Every row gives one point. A path goes straight from each point to the next, and from the last back to the first. The post is the endless flat space through its rows: a point in 2 columns, a line in 3, a plane in 4, and so on, so that a path can go around it. Count how often the path circles the post. Going back the other way cancels.
In the rows, 128 means zero.

Post (1 x 2):
[[105 138]]
Path (22 x 2):
[[ 62 111]
 [105 119]
 [136 117]
 [ 93 123]
 [ 87 139]
 [ 95 176]
 [123 148]
 [126 112]
 [ 97 111]
 [ 71 154]
 [105 167]
 [157 159]
 [137  92]
 [ 94  83]
 [153 117]
 [116 155]
 [ 90 160]
 [ 88 130]
 [113 100]
 [159 139]
 [123 181]
 [ 74 153]]
Times around: 0

Post (3 x 4):
[[ 93 101 149 122]
 [108 104 134 107]
 [153 171 125 138]]
Path (24 x 4):
[[101  81 127 115]
 [123  93 123 124]
 [111 123 113 167]
 [111 100 177 168]
 [140 176 181 147]
 [139 166 127  82]
 [150 132 145  73]
 [129  83 112  86]
 [117 103 116 107]
 [ 98 153 129 109]
 [101  93 147  57]
 [112  93 155 100]
 [121 102 147 164]
 [104  90 132 133]
 [146  99 149  82]
 [ 93  67 140  45]
 [168 178  77  78]
 [148 135  64 112]
 [103 118 105  78]
 [126 172 159 150]
 [113 113 154 134]
 [132 130 149 101]
 [113 121 138  93]
 [127 130  97 101]]
Times around: 0

Post (8 x 9):
[[124 125  88 144 161 112  90 136 138]
 [126 110 151 153 111 136 108 131 153]
 [166 121 172 166 110 147 143 133 141]
 [119 155 120 102 129 111 118 118 112]
 [ 92 136 127 142  63 117 169 115 104]
 [118 122  84 129 104 132 104 130 120]
 [ 89 182 133  96  92 127 183 177 140]
 [157 109 152 133 160 160 170 128 179]]
Path (26 x 9):
[[123 165 157 147  73 150 157 162 143]
 [ 81 113 107 151 103 117 119 120 164]
 [154 146 138 118  80 115 122 145  96]
 [ 84 140 133 105 159 106 132 139 147]
 [146  86 133 132  86 149 144  81 106]
 [120 162 146 134 163 110  93 129 120]
 [158 140 152 147 177 118 176  82 147]
 [173 136 132 138 164 116 126 128 160]
 [140 102  59  97 161  93 151  86 100]
 [ 90 103 129 152 107 138 101 125 106]
 [ 90 165 109 116  55 155 152 116  99]
 [145 125 105 144 152 143 100 153 171]
 [132  84 113 159 120 107  88 127 155]
 [171  78 199 162 108 140 143  77 105]
 [161 121 160 175  46 143 153  73  17]
 [104 156 123 123  62 174 153 114 136]
 [138 169 113 113 111 138 123 120  97]
 [131 150 157 102  59 172 132 160 111]
 [108 104  77 156  82 123 120 141  86]
 [122 177 116 145 167 116  71 160 114]
 [103 161 107 146 173 106  84 137 183]
 [158 164 130 136 125  97  73 161 136]
 [107 125 147 120 104 152 117 210 192]
 [119 137 137 192  76 104 151 160  71]
 [133 117  81 189 148 129 120 130 133]
 [104 176 127  92 137 111 122 131 139]]
Times around: 4

Post (13 x 14):
[[ 94  73 148 115 153 115 129 167  96 187 139 143 148 146]
 [143 144 161 153 139  75 105 158  88 100 142 129  53  97]
 [165 168 108 145 129 117  78  98 163 168 167 124 127 140]
 [120 178 119 139  95 163 126 115  97  90 108 156 121 132]
 [155 102 133 195  97 133 127 147 129  77 116  74 129 117]
 [ 96 140 158 118 170 159 131 133 120 140 109 137 157 139]
 [155  89 134 138 123 114 120 181 158  88 161  66 101 151]
 [142 117 159  91  99 127 179 149  89 121  87 124 119 160]
 [137 140 138 122 114 138 153  96 156 148 128 135 164 114]
 [199 108 141  92 107 133 111 130 114 156 155 122 112 144]
 [118 157 161 151 101 132  75 154 139 104 151 112 117 136]
 [141  97 114 132 135 111 143 112 105  82 116  95 144 117]
 [144 143 129 137 147 140 153 111 132 125 147  77 170 128]]
Path (30 x 14):
[[181 121 166 104 105 152 125 101 150 100 131 115 130 124]
 [123 146 176 168  94 159 157 126 160  83 149  76 117 118]
 [124  78 160 155 127  96 134 181 124 103 108  64  66 137]
 [151 161 110 141 108 128  78 141 142 116 163  78 137 139]
 [ 63 114 160 141 109 141  61 147 151  91 131 106 151 114]
 [124 136 156 102 150 178 152 134 136  91 136  77 105 164]
 [104  99 153 119  60 149 110 160 176 126 134 130 127 175]
 [111 106 166 109  97 132 111 169  99 147 148  79 137 133]
 [156 109 125 138 132  84  96 140 160 132 144  92 143 101]
 [181 130 151 220  86  73  95 163 127 152 123  76 140 124]
 [156 127 141 158 124 152  97 111 164 137 148 132 145 140]
 [155  19 115 114 151  86 131 113  62 110 157 128 102 111]
 [186  68 172 152  93 181  88 101 146 129 142 109 158 106]
 [124 128 162 120 143 103 148 130 122 149 113 124 136 154]
 [140 137 163  94 124 146  91 104 123 150 189 104 134 135]
 [133 145 164 138 164 148  93 138  96 145 145  67 148 131]
 [116 134 126 216  73 127  78 107 151 142 153 103 148 109]
 [147  86 112 150 131 118 120 140  89 103 180  64 115 155]
 [135 131  71 136  86  84 160 126 165 113 136 144  97 161]
 [186  80 100 166  72 103 141  77 128 155 183 101 161 116]
 [131 103 139 144 122 123 109 133  99 192 177 131  95 163]
 [170 150 154 188  74 176 107 146 121 103 114  43 128 151]
 [140 179 119 186  89 188  82 113 111 115 137  97 151 141]
 [154 101 166 101 140 145 139  40 180 161 134 157 173  66]
 [107 130 131 133  95 140 141 128 103 110 163 142 125 134]
 [ 82 104 116 178  88 126  99 131 150  71 117 113 104 108]
 [108 117  86 187 104 121 125 160 175 129 108  61 147 159]
 [133 178 142 152 111 123 130 198 104 131 106  92 109 180]
 [111 127 117 118  99 146 148 119 195 184 141  89 195 155]
 [ 91 146 113  86 134 147 110 143  84 135 159 139  94 181]]
Times around: 1

Post (17 x 18):
[[108 115  88 115 162 123 150 116  87 118 163 149 154 127  77 111  72 124]
 [113 121  62 103 147 111 109 108  94 137 168 139 120 143  92 133  99 130]
 [117 161 115 132 139 145 134 117 113 164 144 121 134  79 129 108 158 168]
 [165 137 146 153 119  99 123  99 165 135 160 150 157  68 139 161 153 112]
 [136  80 105 120 138 105 109 151 144  94  63  81 122 140 112 129  91 114]
 [156 140 104 106 151 118 119 112  86 156 153 113 160 140 102 106  99 129]
 [126 122 134 137 129 130 100 145 173 115  85 112 103 168 120 137 112  95]
 [183 142 145 131 166 129 123 125 161 118 160 139 159  87 115 172 193 113]
 [126 105  94 101 170 137  89  99  95 170 143 153 173  98  89  89 119 159]
 [130 148 115 170 114 108 120 176 170 149 101 110 127 111 117 165 130 108]
 [153  96 123 163 121 131 130 133 168 123 122 107 140 124 106 157 152 123]
 [152 116 151 150 156  81 148 138 167 131 116 106 139 128 117 139 165 139]
 [ 90 164 137 153 158 149 120 128  86 147  99 135 149 122 165 117 160 223]
 [134 153 110 158 149 124 114 123 123 132 141 114 143 103 119  84 122 196]
 [141 123  75  94  98 112 116 149 135 127  93 135 127 159  99 113  61 115]
 [177 131 155 136 154 107 144 149 160 150 188 126 142  82 142 161 138 143]
 [154 132 101  96 142 122 111 108 160 134  99 101 132 151  66 145  63 102]]
Path (27 x 18):
[[ 85  88  43 171  66 107 129 140 104 142 154 145  98  98 152 137 109 147]
 [118 122 145 116 160 132 154 103 128 168 135 170 173 125 120 133 129 142]
 [143 135 125 154 104 116 113 134 179 174 113  95 117 134 148 155 173 106]
 [121 101 116 101 157 118 109  87 112 152 142 153 157 127 117 131 153 134]
 [ 70  71  56  99 188 114 140  95  24 108 128 108 163 158 102  64  82 224]
 [152 152 110 121 132 117 114 127 176 165 118 128  98  92 129 132 121  93]
 [136 180  83 132 120 156  99 130 137 128 134 123  91 149 109 138 112 113]
 [106 109  70 194 157  83 117 159 116 135 122  99 150 140 118 131 121 142]
 [167 140 128 100 143  87 137 124 183 107 174 120 127 136  95 139  84 108]
 [ 43 110 143 163 140 186 120 181  89 136  71 143 145 137 125 140 147 158]
 [124 140  83  89 115 109  20 102 102 174  99 154 118  96 127  99 114 149]
 [124 143  57 107 102 135 144 110 106 155 141  88 118  98  73 117  77 151]
 [109 139 122 158 117 143 186 139 125 118 173 166 118 130 125 184 109 118]
 [185 110 138 159 167 124  93 111 177 145  93  86 137 148 140  81 124 171]
 [123 115  33  89 167 130  82 151  68 154 136  89 113 164 129  74  72 132]
 [144 145 138 128 210  93 104 125  92 133  86 106 148 180 154  99 110 151]
 [148  86  39 111 131 160  51 128 130 136 137 117 130 161 121 145 110 130]
 [117 154 136 167 156 129 134 160 181 135 105 149 162 111  86 168 175 135]
 [115 111 136 155 130 112 101 165  92 152 102 120 161 147 108 106 128 128]
 [146 134  98 174 125  61 183 144 125 150 218  85 102  73 127 122  82 146]
 [168  52  77 127 142  92 135 126 156  81 130 131 142 149  79 119  75 135]
 [121 136 141 175 141  97 126 119 138 146 132 141 174  64 143  87 113 169]
 [140 124 116 143 131 113 120  52 103 116 143  89 176 118  87 108 131 144]
 [167 196 121 102 131 155 103 115 171 113  98 116 171  56 115 135 114 119]
 [122 129  51 122  59 145  75 100 121 193  84 106 155  97  93  77 131 147]
 [112 106 175 150 136  76 157 201 135 137 149 160 154 140 121 147 142 143]
 [124  89 167 166 181 156 123 101 105  91  89 135 163  91 110 139 184 125]]
Times around: 3

Post (17 x 18):
[[145  58 137 114  74 144 134 111 157 107  65 129  81 138 133  87 192 173]
 [183 108 107 121 114  98 120 157 127 121 123 117 120 151 130 108  98  94]
 [154  96 114 132 141 139  99 122 132  78 133 127 108 128 121 108  95 139]
 [159 168 150 116 170  99 140 186 151 173 124  95 146 126  98 136 116 125]
 [148 109 151 121 166 138 130 110 125 142 134 137 108 156 158 104 145 136]
 [138 120 141 107 111 110 161  89  98 118  88 125 187 171  81 141 138  88]
 [155 120 107 163 108 128 120 139  97 114 128 122  93 141 133 126 116 149]
 [120 125  87 126 135 122 147 143 103 126 148  84 126 163 101 104 120 113]
 [132 147  88  99 124 146 121 146  88 155 120 130 115 106 128 106 105 115]
 [123 131 110  97 156 139 113 145  83 113 176 132 105 130 130 144 120 107]
 [156 145 126  85 122 149 153 162 160 129 175 139 113 107 123 121 102 110]
 [127 126  81 137 147 107 143 135 114 138 135 123 132  96 142 120 120 134]
 [ 92 111 115 115 169 112 112  96 105 167  85 184  53 129 126 111 125 138]
 [151 107 146 142 105 102 102 146 112 106 130 124 127 155 111  97 126 139]
 [103 129  78 149 126 126  92 120 156 142 203  73 113 131 153 138 142 115]
 [120 133 148  99 112  73  78 131 168 130 121 160 194 206 129 166 125 149]
 [162  84 140 136 202 161 135 139  88 142 166 155 147 149 107 123 132 105]]
Path (25 x 18):
[[141  79 126 175  97  82  83 130 160 157  95 116 104 135 195  74 131 157]
 [190 103 117  99 118 125  89 158  87 144 123 104 145 189 105 125  95  70]
 [148 103  82  71 146 140 126 130 161 125 121 126 143 185 139  71 153 159]
 [132 189 141 171 162 161 130 163  47 205 202 125 120 183 160 174 177 114]
 [130 144 103 106 122 130  91 141  89 104  82  75  98 152 113  82  72 112]
 [141  98 102  82 149 131 141 112 101 145  36 120 123 121 117 102 106 111]
 [185  83 147  61 142 138 103 150 125 132 108 132 117 154 103 121 142  88]
 [110 189 115 107 154 134 117 120 143 120 173  93 159 177  66 148  96  98]
 [124 133 126  70 110 104 148 129 156 107 108 103 117 184  75 151 114  56]
 [139 121  94 138 179 163 121  94 103 129 164 120 126 142 153 157  72 105]
 [181 169 171  92 120 132 135 162 144 194  98 118 118 102 104 139 126 128]
 [ 98 160 158 140 170 148  75  89  53  83 137 120 145 176  85 113 146 172]
 [154 135 158 143 156 117 113  95  93  70 103 134 123 161 146 144 116 132]
 [184  88 172 130  79 121 150 107 145 134  95 129 136 101 130 102 126  79]
 [162 120 107 151 114 107 105 166 158 190 135 107 169 121 138 110 126 136]
 [157 122  87  95 152 136 127 155 108 150  81 100 100 128 183 106 104 128]
 [ 98 135  66 144 163 100 111 121 109 144 131  79 128 184 156 132 149 115]
 [144 147 160 150 195 156 115 136 151 156 174 151 108 185  83 177 147 149]
 [224  83 129 119  74 117 102  91 144 134  92 188 173 117 154 155 153 129]
 [162 178 123 182 107 136 119 171 120 170 158 136 144 125 102  80 134 152]
 [111  33 136 125 193 118 109  48 144  78 132 156  90 177 136 116 151  93]
 [174 110 115 103  60  88 147 171 165 160 107 154  81 122 169 159 136 127]
 [146  65 116 101 118 150 112 141 136 123 152 113 154 182  89  62 124 134]
 [150 163 163  98 119 113 109 166  86 135  88 133  96 204  73 105 121 134]
 [143 143 122  70 127 163 106 155 122 185 116 165  76 122 170  83 131 107]]
Times around: 4

Post (17 x 18):
[[124 138 158 109 138 106 102 190 116 101  79 153  82 144 103 160 159 120]
 [117  88 142 112  70 104 120 131 114 107 140 126 134 153 109 121 106 151]
 [172  81 176 109 152 156  90 107 122 130 104 105 123 143 173 175  75 117]
 [140 119 124 149 123  85  82 127 185 117 112 156 177 142 133 148  98  89]
 [111 113 117 186  88 129  84  72 106 110 133 103 139 122 118 139  80 111]
 [ 86 134 121 102 141 124 156 164 128 163  90 134 132 145 136  97 122 150]
 [ 77 105 143  89 127 117 101 134 195 153 112 107  97 153 135 104 149 156]
 [ 97 114 133 124 141 126 131 156 139 135 124 133 167 163 131 119 172 118]
 [167 123 149 172 117 142 130  64 131 130 118 118  83 144 192 120  94 130]
 [118 115 122 126 136 119 116 100 111  90 155 120 111 125  99 102  97 123]
 [159 131  96 138 150 109 110 121 145 129  96 144 125 135 146 137 157 150]
 [161 163  65 121 144 114  93 162 157 123 128 135 132 152 113  81 106  99]
 [ 99 166 149 127 145 122 122 127 136 164 146 140 162 131 123 104 130 128]
 [145  98 141 137 124 140  82 129 146 122 125 176 126 139 116 103 112 138]
 [124 100 117  90  94 160 156 133 167 104  92 107 104 108  88 119  89 143]
 [ 96 115 124  77 106  97  88 109 161 145 115 124 131 114 160 143 114  80]
 [113 104 157 128 115 107 130 173 143 128 115 131 139 104 110  91 149 153]]
Path (24 x 18):
[[162 120 136 138  94 126  69 127 132 167  97 146 153  93 143 134  72  94]
 [ 54 188 149 146 143 160  90  51 192 207 105 148 129 128 173  92 138  88]
 [146 121 152  89 119 124 140 158 100  83 117 134 147 151 100 131  81 170]
 [ 50 164  69 207  99  83  89  98 223 135 158 140 225 194 120 133 140  98]
 [113  99 150 153 112 123  92 116 100 158 159  98 141 103 118 109  65 143]
 [ 92 162 128 136 154 117 101  53 142 182 114 175 116 126 116  97 113 196]
 [115 127 159 127  88  67 118 192 166 117  82 132 110 184 119  95 105 159]
 [115 110  84 144 124 117 114  48 125 120 114 149 105 160 165 111 117 144]
 [ 92  67 142  93 112 101 117 109 139 106 136 127  91 166 111  82 156 137]
 [133 101 145  86 123  99 127 158 149 153 146 148 166 118  90 147 108 162]
 [105 157 121 195 180 170  92 116 116 169 116 157 144  89 120 101  42 145]
 [117 102 136  96 120  88 127 130 145 100 101 107  98 131 115 165  90 154]
 [171 125 103 118 173 111 119 146 138 139 143 118 100 143 123  60 142 134]
 [118  93  81  47  72  93  54 115 145 131  79  76 110 157 136 139  94  87]
 [137 138 157 120 105  95  97 135 125 153  99 201 171 160 107 118 125 161]
 [163 141 141 160 144  84 140 134 116 136 126 206 102 169 137 108  47 116]
 [125 140 114 172  98 111 109 119 156 155 108 138 135 139 170 133 112 130]
 [138 151 141 137 144 122 113 123 125 109 187 162  60 186  99 106 124  89]
 [115 142 149  98  90 149 117 142 143 179  77 170  94 134 150 126 130 114]
 [ 81  97 133  38  96 123 126 159 162 160  85 126 160 123 119 176 193 121]
 [ 73 131 108 133 159 144 133  48 146 167 178  95  94 159 135 107 144 131]
 [ 39  92 170 167  78  98 101 111 156 106 171 194 117 150 122 125 160 128]
 [131 131 165 154  97 100  70 115 164 130 112 141  99 138 163 115 111 183]
 [100 128 112 138 133 123 109 141 219 127 114 146  71 135 130  86  89 101]]
Times around: 1
